Rows are points. Any point is a mix of the corners, with weights that add up to 1. It lies inside the corners' shape when no weight is negative. Say inside or outside, and name the corners with a negative weight.

Corners:
(1): [-86 -79 -97]
(2): [ 4 51  8]
(3): [ 31 -59 -43]
(4): [-23  16  50]
Points:
[ 22 -51 -37] -> inside
[ 1 40  4] -> inside
[13  4 10] -> outside (1)
[ 19 -47 -46] -> outside (4)
[-21  -9  11] -> inside
[ 18 -48 -34] -> inside
[-23 -10   9] -> inside
[  4 -21 -11] -> inside

Corners:
(1): [ 19 -21 -19 -25  38  33 -58  -5   2]
(2): [ 16  36 -26  -9   9  22   9 -52 -16]
(3): [  8  17 -57 -14 -36 -11  -9  50  42]
(4): [-63 -32  43  57   4   1  26  66  44]
(5): [ 23 -16 -43 -38   6  34 -32 -89  22]
(6): [-17  -4  85  13 -25  56  -1 -13  10]
(7): [-35  16  54  43 -31 -23 -13 -22  15]
(8): [  7 -26  97  12 -45  -7  12 -27 -47]
(9): [  75   40  -12   33  -60    1  -32 -121  -11]
(10): [ 28  21  14 -67  49 -82  -2 -89  60]
Points:
[  7   8  15   3 -24  14  -7 -14  13] -> inside
[ -6  -1  64  11  -1 -19   3 -36   6] -> outside (3, 5)
[-12   0  48  18 -10  -9   9 -30  17] -> outside (1, 3)
[ 36   4 -15   6 -32  28 -19 -55  -1] -> outside (7, 10)
[  7  11  20  12 -20  -8   1 -42  15] -> outside (1)

Corners:
(1): [  7 -12  41 -34  81 -35  38   5  -4 -31 -22 -24  -6  33]
(2): [ 41   7   1  15 -35  23  29   4 -26 -41  94  -6 -30 -12]
(3): [-10  13 -20  -6 -53 -50 -10  -7 -49  71 -27 121  44  23]
(4): [  1  38  13  18 -71 -24   8  -5  -2  17  50  57  61 -14]
(5): [ 36 -72  -3  43 -42  28  38 -39  46 -26  20  22  -2 -35]
(6): [ 16 -36  43   7 -18  51  16  14  29  11  34 -36 -21 -31]
(7): [-15 -69  45  10 -18   0  24 -24 -36 -49 -16   6  11 -42]
(8): [  2 -23  -4 -41  60 -11  24 -25 -29  -4  -9 -40  -3 -40]
(9): [-35  61  -6  23 -68 -54 -17  11 -19   5 -78  52   3  10]
(10): [ 39  34  41  15 -91 -83 -43 -29 -21  24 -53  79  14  31]
(11): [-16 -14  21   4   9  30 -42 -53  -5 -47  33   8 -13  29]
(12): [  4 -33  11 -18  48 109  65 -53 -29   1  37 -37  30  -1]
(13): [ 31 -26   0 -67  38   9  24  29   1  15  19 -86  43  49]
(14): [  1  50   2  58  -5 -75 -45   7 -73  17  -3  42  36  28]
(15): [  6   7   2  -4   9 -39  33 -47  21  25  13 -45 -76  96]
Points:
[ 23  -4   9  19 -53 -14 -13 -30 -26   1  19  55  48 -16] -> outside (1, 6, 9, 15)
[  4   2  11   2 -21 -23   0  -5 -17  -1  -2  15   6   9] -> outside (12)
[  4 -11  14 -13  -5   3  20 -14  -6  -1  -2   2   4   4] -> outside (14)
[  0 -39  -2 -20   7  43  37 -26  -9  -5  17 -23  -5  -4] -> outside (1, 4, 10, 14)

Corners:
(1): [ 18  41 -19  36  -5  51  -8  33 -20   4 -31  13  -1 -41 -44  15 -10 -45
  12   3]
(2): [-11  50   1  26   9  17  -5 -13 -40 -41   9  16   7 -30 -19  10  37 -16
 -14   7]
(3): [-17  48 -26   6 -28  35  56 -37  10  31  31  -5  10 -62 -15  33  27  17
 -47  17]
(4): [  2  54 -20  13 -44  10  31  34 -23  -2 -22 -12 -34 -90   0 -14  68 -16
  -3   7]
(5): [-14 -85   1 -35 -45   4  35 -30  35  -1  32  37  26 121 -38 -35  23 -52
  -1 -41]
(6): [  4  13  44  38 -27   7   6  17  -8 -13  -1 -17   7 -55   0  -5  19  24
  -1  41]
(7): [ 36  83 -42 -56  47 -57 -22  28  39 -11 -53   6  43 -10  -7  33  39  59
  46 -72]
(8): [  9  33 -49  43 -17  32  13  44 -48  -7  -6  23  -9 -39  13  24  49 -19
 -11  76]
(9): [-30  27 -33  20  47  52 -27   7 -30  29 -68   0 -45 -61 -30   7  33  17
  16  -9]
(10): [-17 -26 -42  38 -12 -29 -14  -5 -44  27  11   9 -49 -50 -41 -17 -16  34
 -35  -7]
(11): [  8 -37   6 -69 -14  -5  75 -11 -15  11  27   2  20  19  -6  12  -5 -59
  11 -17]
(12): [  2 -73 -33 -41 -79  -5  19 -30  18  -6  24 -34   1  42   0  -2 -13 -37
 -12 -24]
(13): [-19 -40 -19   0 -31 -35  42   7  -5  11  10 -43   8  69  -9   4  13 -69
 -43 -28]
(14): [  4 -45  13  -9 -43 -28  43 -70  10 -15 -14  28   4  68  22 -30  -5 -29
  21 -42]
(15): [ 17  38 -60 -53  42 -64  15 -11  80 -53  28  23  -8  21  -3  31  32  20
  17 -47]
(16): [ 21  15   5   4  15  32 -22 -18  -6  11 -20  27  13 -15 -16 -26  14 -35
 -11  34]
(17): [-24  56 -24 -27 -30  27  15  38 -33  14   7   7 -26   3  -6  26  -2 -33
 -36   1]
(18): [-22 -69  11  24 -57  -6 -20   5  12  28  33  12  -6  36  16  38   7 -69
  -4 -41]
(19): [-37 -62  -2  -7 -32 -23  13 -13  37 -25 -18  14  22   6  14  -7   1 -44
 -19 -31]
(20): [-12 -59 -29   0 -26  14  25 -13  -2   2  55  13   9  59  24 -18 -19 -29
 -45 -48]
(21): [ 39   8  -5 -24   7  38   9  34 -29  14 -52  15 -41 -49 -41  49  19   7
 -59  -5]
Points:
[  7  19  -8 -12 -20  34  18  16  -9  -3   9  16  -5 -22 -12  25  17 -32
 -28  12] -> outside (7, 9, 10, 13, 14)
[  1  10 -20   8 -16  11   6   7  -9   3  -2   3 -10  -5 -13   7  19 -15
 -13  -3] -> outside (11, 19)
[  2 -15  -4  -9 -27 -10  22  -8  10  -5   1   2   3  -8  -7  -3  19 -25
 -11 -24] -> outside (8, 9, 17)
[ -3  -1 -15   6 -14   3  13   4 -13   2  -4   1  -7  -7 -13   4  17 -19
 -17  -5] -> inside
[ -6 -30   2  11 -30  12  18 -20  -9   5  -5  -2  -3 -17  -7  -4   6 -30
 -18  -8] -> outside (5, 7, 8, 15, 17)
[ -4  -1 -16  -4 -10   2   5  -1   2   0  -3  10   3   1 -10   7  16 -15
  -5 -20] -> inside
[-19  46 -16  12   7  17   5  20 -25  18 -23  14   8 -47 -26  15  32 -28
  -3   7] -> outside (6, 12, 14, 15, 20, 21)
[ -3  -2 -12  -1  -5  -3  -7   4   3  -6 -15  12  -3   9 -16   9  12 -16
  -1 -13] -> outside (3, 4, 11, 20)
[  4  12 -17   2 -23  16   7   1 -10   2  -3  12 -12 -12  -9   3  18 -10
  -9  -2] -> outside (11, 13, 19)

Corners:
(1): [ 26  14 -46  48  69 -51  20   5  -5 -26 -12  22 -55  22  62  -4 -11 -22
 -20 -41]
(2): [-64  58 -30 -45  49 -37 -50  65  23   5  60  24 -50  97  29  -5  55 -27
  -3 -43]
(3): [ -4  42  18  14  -6  21   1  53  20 -20  17  -3  20  24  75 -49 -15 -78
 -28 -27]
(4): [ 23   1 -61 -24 -41 -23  53 -30  24  10 -35 -49 -43 -61   6  82  82  75
 -19 -22]
(5): [ 86  11  -8  40  24  -3   9  76  42   5 -36  39  65 -52 -34 -19  11  42
  44  36]
(6): [-32 -59   5  -7 -17 115  40 -44 -21  72  52  46 -70  49 -14 -12  73 -13
  87 -36]
(7): [ -14   49   35  -21  -46 -107  -67  -35   44   21  -44  -24   28  -17
  -28   92   20   44    9  -76]
(8): [-25 -23  17  79  -9  82 -22  51  49 -64 -26  28  54  12  13 -74 -65  19
   9  70]
(9): [-48  31 -17 -11 -15  -1 -35  37 -20 -51 -34  28  12 -24 -30  16  12 -32
 -70  42]
(10): [ 29  60  47 -50 -44  56 -78 101 -17  -6 -21  49 -18  56 -18 -44  64 -24
  73  38]
(11): [-64  57  26  72 -31  -1  12 -14   7 -18 -83  67  -3 -17  51 -37 -55  11
  -9  57]
(12): [ 32  38 -13   8  58 -27   6  71 -71  31 -22 -34  20 -24   7  41  33  71
 -51  34]
(13): [-14  18 -41  65  30  -5 -70  17 -31 -22  20 -32  50   4  68 -91 -48  16
  45  43]
(14): [-22   1  55  57   1 -70   4 -34 -83  33 105 -36 -81 -51  -1 -10  62  44
 -70  47]
(15): [  0  69 -48  -9 -63  16 -37 -39  77   1 -82  62  30 103 -31  -3   3 -63
  62  -9]
(16): [-37  68 -34  -2  -2 -42  27 -24 -37  22 -42 -81 -23  -7  -7  92 -15   7
  14 -65]
(17): [-26 -34 -18   0 -41 -49  48 -46   7  24 -50 -76  19  -5   1  64  61  -7
  21 -36]
(18): [-12  10 -20 -27  63  21  28 -43 -10 -33  73 -12 -54 -14  80  32 -10   5
  47  11]
(19): [ 48  -1   1  44   4  -3  10  57 -14  60  44 -40 -83 -28  38  94  59  18
   3  35]
(20): [-72   5 -14  24  64 -59 -44 -38  17  53  42 -64 -94  40  60  -2 -19 -44
 -57 -94]
(21): [-51  59  31  39  31  14 -58 -38 -31  23  14 -35 -49  57  51 -11  66 -11
  39 -40]
Points:
[-13  18   2  21   2   5 -10   8   2   6  -4   7  -6  18  15  -6   8  -9
  16  -2] -> outside (4)
[ 14  33   6  33  -4 -29   3   8  -4  22 -33 -30 -22  -5  21  36  28  13
  -6 -15] -> outside (2, 6, 9, 13, 18)
[  7  18  -9  19   0  17 -12  31  14  -8 -18  15  15   9  17  -7  13   4
  25  16] -> outside (14, 16, 20)
[-17  12 -28  21   3 -23 -14   3  31   6   8 -10 -12  12   7   8  -5 -14
 -22 -29] -> outside (10, 11, 12, 17, 18, 21)
[-21  32  -4  37  19   0 -27  11   7   7 -31   2  25  28  13 -21   0  -4
  16 -18] -> outside (4, 10, 14, 18, 19)
[  3  38  -2   8  -3 -17   1   5  -9  14  -4  -2 -17   8  24  13  30   4
  22  -6] -> outside (8, 9, 20)
[-45  22  -8   5  11 -20  -5 -13   4   3 -14 -27   8  -5  19  22   5  13
   0 -32] -> outside (1, 10, 14, 15, 19)
[-18  21   2  27  40  15 -10  29 -20  -5  28   0 -31  10  46 -21  -7  -8
  -5   9] -> outside (4, 7, 15, 17)
[ -9   7 -11  13  15  -1  15  21 -24   1  13 -10 -26 -18  19  10  16  11
 -14  18] -> outside (7, 15, 21)

Corners:
(1): [ -88 -121   -3  -32   -2   43  -60    5   24    0   -8   -9   -7   22
    7   59   78  -31   26  -43]
(2): [-54 -11 -35 -14   6  56 -59 -25 -29 -89  36  38  41 107  18 -56 -59 -62
 -44  29]
(3): [-112  -17  100  -63   56   23   -2   13   44    0  -21  -14  -32  -23
   54   16   33    6    4 -100]
(4): [-66 -45 -20   9 -11   5 -15  -2 -15  14 -52 -39 -10 -24   2 -21  13 -33
  38 -56]
(5): [ -3  41 -68 -11  -4  60 -62 -56   3   2  55  65  27  36  18 -20 -32 -29
  35 -13]
(6): [  20   37    1  -16  -72  -77 -113  -32  -64   33  -20  -31  -66  -27
 -108  -21   59   77  -18   94]
(7): [-41 -12 -71 -20 -51  39  13  -4  16 -30 -18  69  49  61  31 -36 -67  58
 -60 -20]
(8): [-39  15 -13 -56  22  29  13 -37 -27 -75  55   5  23  14  10  62 -56  14
  -9  53]
(9): [-29  13 -40 -41  50  33  -6  49  11 -36   5  51  52  11 -14  37 -16 -24
   8  37]
(10): [-19 -43  10 -27  -7  24  19 -22  63  -4  38  46  48  72 -17 -27 -41 -46
 -17  22]
(11): [-31 -24  56  49  13  27  -9  -7  14  21 -60 -26 -50   2  39  19  33   6
  15 -87]
(12): [-62 -17  37  57 -23  13  -3   8 -30  26 -14 -16   0  -6 -46   4  71  23
 -24 -73]
(13): [  9  59 -53 -89 -53  -3  53 -29 -24 -55  64 -15  16  79  41  25  -3 -18
 -39 -12]
(14): [-10  -2 -47 -12  36 -40  18 -46 -15 -68  12  44  74  50  37  -4  -2  20
   7  15]
(15): [ 14  11   0  19 -45  -4  -1  -7  23 -11  -2 -89 -27 -39 -20 -69 115   5
  -4  84]
(16): [-29 -14 -28 -44  54  28  65 -20  -2 -87  24  49 -17  69  11  -7 -14  23
  42 -14]
(17): [ 23 -12  29   1  17 -52 -37  45 -64  37  10 -25 -58 -76  13 -17  49  31
  -9  40]
(18): [-95 -25  77  44 -34  34  38  84  39  56  -8 -68  11  63  -9 -10  15  53
   2 -72]
(19): [-111   -1   22   28    3  -10   35   19   19   72  -15   -8  -81   40
   51   37   36    8  -22  -93]
(20): [-34 -20 -22 -11  57  14 -20  -2  35  -1  18 -62 -38 -19 -20 -15  11   9
  -4 -65]
(21): [ -38   12  -29  -46  -36  -11  -43  -21   55 -107   81   39  -17   21
   -1   -8  -28  -46   12   16]
Points:
[-31  -8 -17 -19   3  11   2 -13  -6 -16   1   2   0  26  14   2  12  -2
  -3 -16] -> outside (18, 21)
[-41 -21  12 -13  17  16 -13   8   0  15   0 -24 -35   6   5   7  31  -6
   9 -17] -> outside (7, 12, 14, 21)
[-39 -14  -6  -8   0   4  -6  -5  -5  -6   0  -8  -6   9   6  -2   9  -3
   2 -16] -> inside
[-49  -8  14 -23  17   9  -2  -7   9 -17   0   3  -2  14  23   2  13   5
   2 -34] -> inside
[-44 -26  15  -7  14   7  21  14  11  -3  -2 -20 -15   3  20  11  20   7
   1 -37] -> outside (2, 5, 6)
[-38  -9  -1  21 -21  -8   8  11  10   2 -30 -40 -32   1  -7  -2  64  21
   3 -28] -> outside (2, 3, 5, 8, 10, 17)
[-18  14 -25  -7  -6  17  13  -2   3 -44  34  34  28  44   8  -7 -14  -6
 -10  22] -> outside (1, 3, 4, 6, 20)
[-57  19  20 -13 -14  13  15 -23  11 -18  14  12  -6  49  16  -1  -6  20
 -24 -20] -> outside (1, 4, 9, 17, 20)
[-38 -10  -7 -15 -10  10  -6  -6   1 -16   8   4   4  27  10   0  14  -1
  -4  -9] -> outside (20)

Corners:
(1): [ -7 -51   6   2  83 -53  79 -36  29  33  -3 -15  13  47  41 -65  57 -24
 -26 -24]
(2): [  2  57  43  -1 -35  69  33 -53 -12  15   7   0  44 -15  19 -11 -28  46
  42 -12]
(3): [ 42  34  60  57 -50  17  -3  49  59  -9 -29  13 -49  -1  26  23  -4  50
  -7 -49]
(4): [ 19 -13  11  48 -43  38 -39 -17  24   8  46  -9 -44  -3   9 -51  19  82
 -15 -22]
(5): [-37 -79  75 -35  51   5  15 -73 -45  30  12  12  49  34   4  -6 -34 -58
   0 -52]
(6): [-61  29  80 -13   5 -22 -32  24   0  37  24 -48  -9 -29 -47  10   0  43
  15  84]
(7): [-27  14 -13  51   6  96  34 -33  23 -13 -20  18   0  30  -2  44   0  24
 -75 -36]
(8): [ 65  17 -15  28 -76  60 -62 -11   0 -21 -49 -19 -22  38  70   5   8  46
 -18 -19]
(9): [  60    4   69  -35   50 -120  -49  -33    5   11   28  -63   15  -41
  -23   -9   91  -23   19   11]
(10): [ -21   66   50  -22  -23 -102  -46    5   34  -13    5  -33   55  -62
   64   20   -7  -10    4   61]
(11): [ 79  19  43  60 -60  33  15 -17 -19   6  37  22 -27  -9  30 -26 -43  21
 -30  -9]
(12): [-14  22 -52 -19  41 -36  54  54  66   4  37  11  81 -25  -7  19  43  -9
  12  38]
(13): [ 20  59 -13 -28 -56  74 -55  -6  81  67  -3 -27 -17 -40  12 -37 -69 116
   3  63]
(14): [-37 -52  64  10 104 -82  40 -10 -37  36  61 -54  15  33  64 -29 -17 -16
 -33 -69]
(15): [-21  11  54  -1  30 -31 -23 -32  -4 -17  20 -37  26 -94 -23  48   0 -85
  93  16]
(16): [-74   9  55  16  82 -40  21   1 -18 -14  -1  37 -44  19 -18  -4 -31   6
  21 -42]
(17): [  58   41    6  -20 -106  121   49  -44   26  -56   14   15  -22   26
   48    9  -34   24    2  -17]
(18): [  6  19 -20  56 -46  29 -19 -28  48  25 -25   4 -31  36  12  72  -2  55
   1 -15]
(19): [-38  21   4  14  34  33 -33 -14  45  48 -37  33 -13  20 100  56  13  79
 -20  17]
(20): [-13  79  24 -40   0 -23 -56  21  85  24  39 -39  57 -25 -19  -8  -4 -24
  69 101]
(21): [ -67   10   -3   -1   27    7    8  -14  -66   46   -3   39  -60   49
   23   26   51  -59  -23 -119]
Points:
[  2  17  12   5 -10  13  -5 -11  21   9   7  -7   9  -1  26   9   8  15
  -6   1] -> outside (16)
[  6  28  27  -9  -3  -4  -9 -13  30   9  16 -17  12  -6  12  -4   5   6
  15  16] -> inside
[-18  11  36   1  17  -1  -1 -30  17  16   7  -5  -2   5  20   1  -8   4
  12 -25] -> outside (6, 8, 11, 12)
[  5  21  48  12 -16  12 -23 -23  18   8  15  -8 -10 -13  20   6 -19  35
   7   6] -> outside (1, 8, 12, 21)
[ 38  65  13   9 -82  72 -51 -37  29   5 -29   2   3  -7  49  42 -18  33
  15   7] -> outside (1, 4, 6, 12, 14, 16)
[  7  29  30  -6 -14  -6 -11  -5  20  -1  17 -11  10 -23   0  -6   8   1
  13  15] -> outside (14, 18, 19)
[ -3  17  28   6   5   2   0 -13  20  15  11  -3  -5  -4  13   5   1  18
   0  -7] -> outside (8)
[-19  11  26  -8  10 -21  -4 -20  13   7  24  -8   3 -20 -13   3   5 -22
  15   5] -> outside (2, 3, 8, 14, 19)

Corners:
(1): [ 14  71 -20 -34  73  32  65 -69 -76  22 -27 -34  40 -19  -4  19 -17 -16
 -85  16]
(2): [-42  34  12  -5 -41   9  63  48  -4 -31  52  35  19  -3  41  -7  22 -17
  42  29]
(3): [ 58  46 -30  47   7   5  60  27 -92   2  51  12 -20  24  15 -42  37  22
  53  16]
(4): [ -9  16 -18   1 -10 -25  23  51  78   1 -47 -53  51  17 -24  47  -2  73
  48 -30]
(5): [-83 -46 -26 -54  13 -18   1 -13   1  16  39 -32 -19  41  50 -97  43 -28
  -4  -9]
(6): [  16    7   -9   27  -31  -11   31  -57 -104  -55  -37    4   30   82
   37 -121    4  -18   27   63]
(7): [ 73 -91  24 -27 -47 -36 -44  99 -85 -29  50  30 -54  65 -17 -95  -9  41
   9  22]
(8): [-34 -67 -24 -12  55  30  42  78  67  37 -33 -26 -45  16 -15 -50  29  -9
  78  34]
(9): [ 20  22  -7 -31 -40  17 -38 -24  12  29 -24  25  -6  -1 -53  -9   7 -39
   5  73]
(10): [-40  -5  61  14  40 -42   3  62  -5  30  -5 -57 -14 -57 -37 -10   9 -31
 -44  11]
(11): [  5   6 -14   4  16 -33 -32  83 -13  32 -56 -14  33 -73 -23  34  29   6
  36 -51]
(12): [ -43  -67  -34   -7   53  -54    1  -94  -83  -69   35   25   19   79
   70 -104    4  -60  -32    2]
(13): [ 36   5  -8  15 -37  66 -44  60  51 -14  30 -17   3 -28 -29   5 -16  22
  19 -34]
(14): [ 22 -30 -37  34   7   7  47  61  29 -55 -16  26 -19 -38 -19  28 -12  54
 -16 -22]
(15): [ 15  14   6 -49  24  32  -5  19  80 -27 -38 -77  12 -67 -44  57  10   5
   5 -31]
(16): [ 76 -17  38  -4 -45  54  45  12  45 -27   1 -19 -11 -17  19 -17 -18 -34
 -11  17]
(17): [  7 -65  46  19  69 -31   6  -8 -14   0  50 -28   8  13 -25   6  56  47
  23   7]
(18): [-11  75  50  11 -38 -50 -46  86  -8  71  23  48   3  24  -8 -34  22  61
  53  25]
(19): [ 15  34  57 -34 -47  14 -48  48 -13   7 -11 -40  -7  23  -4   0  21  -9
 -48  -9]
(20): [-78  68  51 -43 -77 -18  36   5 -26  91 -34   0 -56  17  13   0  19 -51
  66  -5]
(21): [ 16  55 -39 -51   0  66 -12 -40 -17  71  -2 -45 -45 -27  31  27 -14  13
 -73  49]
Points:
[  7   2   7   1   1   0  11  28 -15   8  11 -12  -8   3  -5 -17  16   7
  17   5] -> inside
[-19 -15 -10 -20  10   2  11  -4  -3   2   8 -11 -10  15  13 -36   3  -6
  -6  18] -> outside (3, 11, 19)
[ -5   3   4  -9  -2   1   6  25  -7  12   0 -10  -4   2  11 -14   6   8
  -2   6] -> outside (3, 9, 15)
[ 46  -2 -10 -16 -27  40  13  28  18  -8 -26 -25 -14  -8 -11  -6  -5   8
   3   0] -> outside (2, 10, 12, 17, 18)
[  4  23  25   9 -21  -9   1  28   6  -7 -10 -11  19  -2 -10   5  16   3
  23  -7] -> outside (1, 5, 7, 8, 21)
[ -5  13   6 -16  -7  -3   2  17 -10  14  12 -10  -7  -3   1  -6  10  -1
  -5   5] -> outside (6, 8)
